Every row gives one point. Two turns around zero, p and q, are shown by what they do to some points. Where does a point land after both, in the order given? Backwards means that the second turn is done in reverse. Each puzzle has new turns, and all numbers are rounded.

Turn p:
22; -15; 8 -> 12; -15; 21
-8; -15; -25 -> -16; -22; -13
20; 50; -19 -> 41; 12; -38
-48; -5; 24 -> -42; 33; 9
14; -15; 12 -> 5; -9; 22
Turn q:
-25; 0; 48 -> -7; -40; 35
39; 5; -36 -> 24; 33; -34
-11; -16; 4 -> -16; -12; -3
-3; 12; -17 -> -2; 21; 2
Where do these land?
q, then p: 16; -12; 22 -> -1; -27; 12
p, then q backwards: -1; -16; -6 -> -10; -9; 11
p, then q: 5; 43; -46 -> 0; 48; -41
p, then q: -20; -15; 30 -> -3; -13; 37

Turn p:
-5; -17; -8; -47; -24; -20 -> -43; -24; -27; -4; 6; -18
-34; 1; -12; 4; 9; 9 -> -5; -3; 22; -7; 27; 13
-3; -24; -25; 29; 15; -21 -> -12; 17; -2; 11; -2; 46
45; 27; -26; -30; 0; 16 -> 19; 22; -49; -19; 12; -29
9; -3; 38; 3; -5; 35 -> 37; -27; 10; 11; -11; -18
-19; 24; -16; 6; -44; -21 -> -28; 0; 11; -50; -16; 1
-5; 25; 3; 21; 27; 32 -> 40; 18; 24; -1; 18; -1
13; -32; 47; 13; 24; -30 -> -7; -1; 11; 60; -36; 3
Turn q:
-3; -32; -40; -6; 8; 12 -> 25; 28; -5; -38; 5; 3
-15; 8; 95; 28; -21; -15 -> -17; -91; 14; 36; -25; 2
22; -2; -25; 22; 21; 15 -> 11; 12; -14; -8; 41; 8
-15; 9; -40; -10; -4; -26 -> 9; 36; -1; 1; -7; -35
0; 9; -25; -8; -15; 21 -> 5; 27; -22; 2; -8; 12
17; -1; -1; -22; -12; -20 -> 1; 17; 28; 13; -9; 2
-7; 8; 36; -3; 23; 12 -> -34; -29; 0; -7; 3; 8
Where do these land?
q, then p: -28; -5; 20; 26; 18; 31 -> -21; -18; -28; 8; 32; 22
p, then q: 19; -26; -27; -25; -20; -27 -> 18; 30; -31; -25; -17; -21
p, then q backwards: 8; -23; 24; 2; 16; -38 -> 2; 38; 17; -20; -26; -7
p, then q backwards: -36; 21; 31; -28; 23; -18 -> 10; 24; 7; -11; 25; -54
p, then q: -7; 34; -41; 11; -13; 10 -> -45; 31; 10; -5; -9; 12
q, then p backwards: -8; -37; -22; 17; -26; -14 -> 23; 21; 16; 20; -3; 37
q, then p: 12; 23; -7; -13; 26; 38 -> 5; 7; 19; -14; 49; 0
q, then p: 40; 14; 22; 10; -24; 18 -> 47; -8; 11; 2; 4; 29

Turn p:
26; 21; -19; -6; 15; -43; 5; 4 -> -2; -4; 2; -17; 9; -54; -17; -8
-24; 7; 19; -24; 7; -12; 4; 6 -> -15; -11; -3; -27; 5; 14; -16; 16
28; -38; -15; 3; 12; -19; -32; 19 -> 52; -17; -25; 1; 0; -25; 8; 1
-13; 34; -4; -5; -2; -11; -28; 11 -> -16; -9; -20; 9; 27; -4; -30; -1
11; -29; -56; -27; -5; 4; 0; 33 -> 23; -2; -43; 0; -53; -19; -13; -18
5; -29; 42; 44; 11; 43; -35; -7 -> 42; 16; 5; 27; 37; 44; 40; 11
3; -4; 17; 40; -41; 24; 17; 11 -> -21; 18; -1; 38; -6; 9; 43; 21
-45; -9; -25; -7; 8; -3; 7; -18 -> -17; -25; -5; -19; -12; 23; 0; -36
-21; 20; 22; -13; 36; 14; 23; -21 -> -15; 21; 27; -37; 14; 28; -13; -8
31; 26; 19; -4; -41; 3; 39; -38 -> -32; 13; 61; 26; -19; -17; -1; 21
Turn q:
31; -10; 14; 9; 35; -18; 21; 24 -> -14; -38; -19; -10; 24; -5; -13; 32
4; 34; 5; -21; 5; 34; -7; -31 -> -4; 13; 18; -19; -46; -8; 26; 9
-1; -6; 0; 34; -7; -19; 31; 6 -> 5; -10; -6; 17; 23; 36; -7; 16
-30; -62; 21; 22; -13; -34; 4; -11 -> -18; -10; 14; 65; 31; 8; -29; -19
12; 18; -38; -32; 4; 24; -5; -13 -> 0; 3; 9; -42; -14; -5; 34; -21
-10; 3; -12; 34; 30; 21; -5; 32 -> -15; 32; -25; -12; 32; -4; 5; 27
20; 12; -10; 7; -16; 23; -31; -1 -> 11; 27; 18; -31; -8; -5; -14; -1
-26; -41; 34; -9; -34; -26; 23; 17 -> -7; -20; -24; 52; -3; 17; -36; -30
-1; 52; -14; -43; -4; -4; -31; -22 -> 41; 3; 14; -20; -39; -32; 35; -13
Where do these land?
q, then p: 6; -6; -6; 12; 17; -2; 17; 19 -> 9; 7; -20; -17; -7; 6; -4; -17
q, then p: -6; -34; -8; -6; 21; -4; 4; -11 -> -5; -13; 5; -27; 11; 18; 19; -11
p, then q: -18; 2; 50; -41; 20; -19; -23; -39 -> -48; 1; -14; -10; -15; -56; -36; -4
p, then q: 32; 28; 14; 12; -20; -27; -10; 19 -> 23; -9; -23; 16; 42; -16; -1; 19
q, then p: 22; -5; 4; -20; 6; 26; 3; 43 -> 2; -32; -17; -1; -22; 3; -36; -21
q, then p: 13; 16; 26; 28; -5; 33; 24; 5 -> -12; 15; -42; 24; -10; 20; -17; 9
p, then q: 19; -17; 2; 1; -15; -19; -29; -18 -> -13; -18; 10; 1; 25; 2; -32; 11
p, then q: -81; 16; 17; -16; -24; -4; -19; 6 -> -55; 54; -12; 4; 18; -12; 18; -38
p, then q: 3; -14; -53; -2; -19; -6; 39; -50 -> 7; -9; 40; 54; -31; 31; -23; -15
p, then q: 10; 14; -46; 32; 19; 22; -6; 25 -> 31; -3; 36; -9; 7; 17; 45; 16
